Each row is a point. Any point is a mix of the corners, with weights that add up to 1. It lies inside the corners' shape when no weight is negative. Say inside or outside, and name the corners with a negative weight.

Corners:
(1): [-0.05 -0.55 -0.83]
(2): [ 1.21 -0.08  0.20]
(3): [-0.62  0.13 -0.44]
(4): [-0.29  0.20  0.70]
Points:
[ 0.95 -0.07  0.12] -> inside
[0.34 0.20 0.26] -> outside (1)
[ 0.06 -0.10 -0.32] -> inside
[ 0.03 -0.10 -0.33] -> inside
[ 0.53 -0.15  0.00] -> inside
[ 0.30 -0.03 -0.33] -> outside (4)
[ 0.84 -0.14  0.02] -> inside
[ 0.13 -0.06  0.13] -> inside

Corners:
(1): [-0.23  0.02  0.51  0.27  0.21 -0.38]
(2): [ 0.52  1.16 -0.14  0.76  0.12 -0.41]
(3): [-0.56 -0.86 -0.97 -0.02 -0.08 -0.65]
(4): [-0.16  0.37 -0.32  0.51  0.61  0.16]
(5): [ 0.09 -0.73 -0.24 -0.87  0.10 -0.44]
(6): [-0.89 -0.46 -0.13 -0.05 -0.46  0.31]
(7): [ 0.44 -0.66  0.32  0.83 -0.48  0.06]
Points:
[-0.07 -0.22 -0.18  0.21 -0.10 -0.39] -> outside (4)
[ 0.08  0.37 -0.04  0.43  0.18 -0.09] -> outside (3)
[ 0.24 -0.35  0.10  0.50 -0.26 -0.08] -> inside
[-0.05 -0.30 -0.06 -0.07 -0.17 -0.42] -> outside (4)
[-0.01 -0.48  0.04  0.34 -0.23 -0.09] -> inside

Corners:
(1): [ 0.15  0.31 -0.88  0.36  0.74 -0.69  0.13  0.11  0.17]
(2): [ 0.15 -0.43 -0.74  0.39  0.13 -0.08 -0.52 -0.50  0.06]
(3): [-0.25 -0.64 -0.87  0.31  0.46 -0.97  0.00  0.29  0.50]
(4): [ 0.05 -0.29  0.45  0.45 -0.36 -0.96 -0.19  0.22  0.10]
(5): [-0.82  0.06  0.20  0.50 -0.24  0.54 -0.62 -0.10  0.22]
(6): [-0.28 -0.03  0.03 -0.33 -0.44  0.00  0.19 -0.45  0.03]
(7): [ 0.35 -0.21 -0.91  0.30 -0.16  0.38 -0.03  0.42  0.02]
(8): [-0.26 -0.11 -0.91  0.34  0.66  0.45  0.05  0.26 -0.52]
(9): [ 0.27  0.03  1.21  0.35  0.16  0.34 -0.02 -0.57  0.56]
(10): [ 0.00  0.04  1.29 -1.65 -0.33 -0.30 -0.44 -0.02  0.12]
Points:
[ 0.11 -0.16 -0.21  0.84  0.03 -0.12  0.10  0.05  0.48] -> outside (2, 8, 10)
[-0.20 -0.24 -0.09  0.63 -0.12  0.48 -0.20 -0.18  0.16] -> outside (1, 10)
[-0.14  0.21  1.14 -0.29 -0.57  0.04 -0.32 -0.08  0.24] -> outside (2, 3, 8)
[-0.06 -0.09 -0.12  0.12  0.14 -0.37 -0.02  0.15  0.22] -> outside (2)
[-0.35 -0.14 -0.08  0.22 -0.06 -0.05 -0.22 -0.06  0.21] -> inside
[-0.05  0.25  1.33  0.27  0.10  0.48 -0.41 -0.55  0.35] -> outside (3, 6, 7)
[ 0.48 -0.09  0.11 -0.39 -0.23  0.55 -0.01  0.08 -0.33] -> outside (1, 3, 5)
[-0.06 -0.21  0.47  0.00 -0.15 -0.57 -0.21 -0.33  0.44] -> outside (7, 8)
[-0.19 -0.11 -0.40  0.08  0.16  0.03  0.03 -0.03 -0.10] -> inside

Corners:
(1): [-0.02 -0.10  0.30  0.22 -0.32 -0.55 -0.82 -0.26 -0.74 -0.96  0.39 -0.03]
(2): [ 0.20 -0.48  0.36  0.07  0.26 -0.22 -0.86 -0.08  0.23  0.20 -0.45 -0.73]
(3): [ 0.07 -0.39 -0.05  0.21 -0.22  0.38 -0.15  1.57  0.13  0.36 -0.38  0.56]
(4): [-0.52 -0.14  0.04  0.20  0.12  0.58  1.80  1.59 -0.32  0.00 -0.20  0.95]
(5): [-0.38 -0.38 -0.28  0.50 -0.31 -0.15 -0.69  0.38  0.25  0.26  0.06 -0.32]
(6): [-0.32 -0.18  0.24 -1.13  1.43  0.31 -0.52 -0.06  0.42  0.43 -0.34 -0.59]
(7): [-0.06 -0.04  0.03  0.20 -0.03 -0.32  0.52  0.34 -1.09  0.21 -0.12 -0.37]
(8): [ 0.07 -0.71 -0.70  0.09 -0.47 -0.41 -0.59 -0.18  0.14  0.36 -0.03 -0.80]
(9): [-0.06 -0.36 -0.65  0.12 -0.02  0.62  0.71 -0.14 -0.44  0.19  0.11 -0.43]
(10): [ 0.67 -0.67  0.48 -0.53  0.95  0.11 -0.80  0.12  0.34  0.47  0.31 -1.00]
(11): [ 0.51  0.05  0.24  0.36  0.68 -0.38 -0.38 -0.11 -0.36  0.29 -0.21  0.14]
(12): [-0.27 -0.66  0.28  0.57 -0.52  0.24 -0.08  0.35 -0.59 -0.11  0.13  1.53]
(13): [ 0.04 -0.06 -0.22 -0.43 -0.10  0.41  0.13 -0.38  0.11  0.57  0.22 -0.67]
Points:
[ 0.05 -0.32 -0.06 -0.17  0.28  0.12 -0.14  0.30 -0.01  0.31 -0.09 -0.41] -> outside (12)
[ 0.03 -0.33  0.07 -0.05  0.10  0.08 -0.26  0.10 -0.07  0.18  0.08 -0.24] -> inside
[ 0.05 -0.29  0.10  0.00  0.08 -0.02 -0.27  0.27 -0.09  0.18 -0.02 -0.20] -> outside (9)
[ 0.29 -0.32  0.32 -0.22  0.57 -0.18 -1.00 -0.13 -0.08 -0.12 -0.03 -0.20] -> outside (4, 5, 7, 13)
[ 0.10 -0.60  0.10 -0.01 -0.05  0.03 -0.57  0.11 -0.36 -0.06  0.03 -0.03] -> outside (4, 5, 11, 13)
[ 0.00 -0.14  0.03  0.03  0.47  0.33  0.58  0.59 -0.18  0.35 -0.21 -0.04] -> outside (1, 8, 12)
[ 0.00 -0.29  0.08  0.01  0.23  0.17 -0.52  0.15 -0.02  0.20  0.06  0.08] -> outside (2, 4, 7, 8)
[ 0.05 -0.27 -0.19 -0.03  0.31  0.02 -0.11  0.33  0.04  0.47 -0.08 -0.47] -> outside (1, 2, 12)
[-0.02 -0.22  0.04  0.00  0.17  0.09  0.16  0.25 -0.32  0.05 -0.04 -0.04] -> outside (5)
